Each point is reached from the start by the listed moves, each made once or not at all, plus a little noise. Say if it took an odd or an even number of moves. Then give how often each move was made.
In the rows, zero is written as 128.

Moves:
(1): [201 130 108 120 141]
(2): [126 195 153 131 115]
Start: [118 153 149 116  96]
Points:
[190 155 125 107 114] -> odd (1, 0)
[185 221 149 113  87] -> even (1, 1)

Moves:
(1): [204 144 128 138 102 120 129 128 139 112 109]
(2): [119 184 138 130 130 127 133 121 132 129 134]
(3): [127 117 172 130 127 125 143 120 120 133 127]
(4): [126 133 129 183 145 128 125 133 114 135 120]
(5): [144 128 134 121 176 129 133 138 131 114 129]
(6): [143 124 123 119 124 182 144 125 127 129 128]
(7): [131 124 116 131 128 119 178 118 128 133 124]
(8): [121 129 134 116 133 125 136 206 134 128 131]
(9): [119 125 143 138 123 130 135 119 206 134 136]
Start: [160 139 118  94 117 125  98 138 140 154 127]
Points:
[169 182 187 146 171 178 142 121 210 164 131] -> even (0, 1, 1, 1, 1, 1, 0, 0, 1)
[178 134 119 141 129 173 111 135 122 160 118] -> even (0, 0, 0, 1, 0, 1, 0, 0, 0)
[186 131 167 131 171 176 133 143 118 152 120] -> even (0, 0, 1, 1, 1, 1, 0, 0, 0)
[249 141 170  80 138 115 123 221 152 129 109] -> even (1, 0, 1, 0, 1, 0, 0, 1, 0)

Moves:
(1): [173 118 127 132 139 124 131 136 117 115 133 123 122 122 120 127 128 130
 126 127 126 135 132 125 126 128 129]
(2): [139 179 133 134 145 128 133 122 128 124 115 135 128 132 140 110 141 127
 138 139 145 129 125 129 126 135 126]
(3): [131 127 174 123 117 136 125 133 126 133 131 137 137 138 119 133 129 127
 133 129 125 121 136 112 134 135 132]
(4): [120 125 135 176 120 116 123 134 125 129 130 144 123 125 131 115 120 134
 128 124 120 131 125 122 140 123 127]
(5): [ 98 116 142 134 188 114 124 141 134 133 138 128 133 130 137 128 123 140
 126 143 131 127 116 127 127 124 103]
(6): [125 117 119 142 135 189 121 120 136 126 130 130 134 133 130 111 126 138
 140 137 116 114 130 142 130 125 132]
(7): [120 125 132 136 138 128 172 125 122 129 123 120 139 121 130 128 131 141
 133 131 136 134 135 126 124 138 133]
(8): [135 134 115 128 111 136 131 191 113 136 127 118 120 125 117 117 114 138
 135 140 130 135 121 144 126 127 116]
(9): [140 132 126 133 125 117 139 134 173 127 132 123 144 128 134 123 132 134
 122 133 119 131 127 134 115 126 134]
(10): [142 125 127 138 136 134 123 115 126 181 138 124 137 127 125 125 133 115
 121 125 126 148 123 129 138 126 128]
(11): [126 134 123 127 113 140 134 125 130 126 194 143 120 137 127 138 137 143
 149 129 136 123 136 121 130 119 126]
(12): [131 109 115 115 133 128 135 140 135 125 125 203 129 115 131 145 125 115
 141 133 141 143 121 134 117 127 141]
(13): [125 138 118 128 129 127 111 135 112 108 137 133 193 136 136 111 133 133
 122 113 146 126 142 142 119 128 126]
(14): [130 116 124 117 126 120 140 123 126 129 125 141 126 182 146 120 124 120
 132 146 123 131 137 133 133 133 131]
(15): [140 122 142 132 129 125 126 125 124 139 132 119 125 116 198 136 129 118
 135 139 124 127 134 142 118 132 137]
(16): [138 141 124 150 122 140 126 130 128 121 122 120 140 141 136 190 128 121
 125 135 122 127 131 133 128 120 124]
(17): [122 111 131 129 129 130 124 140 127 137 114 125 125 133 131 125 175 128
 129 122 137 117 127 127 132 117 131]
(18): [123 127 128 122 132 126 123 125 132 129 120 133 130 131 134 140 139 172
 123 128 118 147 130 138 128 145 134]
(19): [128 118 125 132 129 123 123 123 136 130 115 124 131 129 124 131 121 125
 168 120 133 126 132 118 123 126 119]
(20): [134 118 131 140 115 118 116 114 113 121 133 129 146 121 127 134 133 135
 132 186 136 127 111 138 118 120 142]
(21): [127 118 134 129 132 133 126 121 141 132 125 125 120 129 129 128 121 136
 126 123 165 129 141 131 134 124 135]
(22): [124 114 130 131 132 132 122 126 131 114 124 116 131 128 131 124 140 117
 130 134 134 166 117 135 133 147 131]
(23): [121 127 128 127 132 125 120 127 123 129 129 126 115 108 117 131 130 117
 122 143 124 137 178 133 128 118 124]
(24): [134 122 145 130 130 114 140 129 128 129 126 128 119 128 120 126 136 126
 146 121 121 118 126 193 142 129 125]
Start: [132 120 131 125 109 148 169 123 124 168 119 160 127 126  98 116 138 152
 110 122 161 141 109 101 154 137 126]
Points:
[ 90  11 157 214 185 179 184 115 145 216 159 236 155 122 110 122 206 224
 215 188 218 197  91 191 179 134 139] -> even (0, 0, 0, 1, 1, 1, 1, 0, 0, 1, 1, 1, 0, 0, 0, 0, 1, 1, 1, 1, 1, 1, 0, 1)
[220 135 160 214 106 216 180 194 160 192 170 249 146 144 103 148 176 197
 179 163 149 213  93 201 174 156 140] -> even (1, 1, 1, 1, 0, 1, 0, 1, 1, 1, 1, 1, 0, 0, 0, 1, 0, 1, 0, 0, 0, 1, 0, 1)
[153 114 167 173 180 115 139 178 144 208 115 130 215 123 191  79 222 210
 132 206 228 206  89 243 142 158 130] -> odd (0, 1, 0, 0, 1, 0, 0, 1, 1, 1, 0, 0, 1, 0, 1, 0, 1, 1, 0, 1, 1, 1, 0, 1)
[102  72 171 158 177 211 180 202 123 145 111 213 202 121  97 162 150 205
 147 164 207 200 169 226 159 161 120] -> odd (0, 0, 1, 0, 1, 1, 1, 1, 0, 0, 0, 1, 1, 0, 0, 1, 0, 1, 0, 0, 1, 1, 1, 1)
[127 154 163 208 160 117 147 115  97 193 205 198 200 141 118  82 170 181
 149 179 199 151  89 175 173 118 106] -> even (0, 1, 0, 1, 1, 0, 0, 0, 0, 1, 1, 0, 1, 0, 0, 0, 0, 0, 0, 1, 0, 0, 0, 1)
[133 104 142 191 110 191 168 166 119 176 132 184  88 170 182  77 209 197
 224 178 156 181 162 217 177 149 121] -> odd (0, 1, 0, 1, 0, 1, 0, 1, 0, 0, 1, 0, 0, 1, 1, 0, 1, 1, 1, 0, 0, 1, 1, 1)
[109 110 121 193 132 126 155 199 161 156 177 185 182 193 132 156 126 233
 150 163 193 171 193 140 151 113  93] -> even (0, 0, 0, 1, 1, 0, 0, 1, 1, 0, 1, 0, 1, 1, 0, 1, 0, 1, 1, 0, 1, 0, 1, 0)
[175  53 133 162 196 149 173 161 181 199 115 197 154 128 116 179 192 136
 102 146 206 207  90 123 152 128 134] -> odd (1, 0, 0, 0, 1, 0, 0, 0, 1, 1, 0, 1, 0, 0, 0, 1, 1, 0, 0, 0, 1, 1, 0, 0)
[173  50 162 167 166 227 203 185 105 212 197 216 139 158 167 178 143 141
 168 220 161 213 167 141 155 143 127] -> even (1, 0, 1, 0, 1, 1, 1, 1, 0, 1, 1, 1, 0, 1, 1, 1, 0, 0, 0, 0, 0, 1, 1, 0)
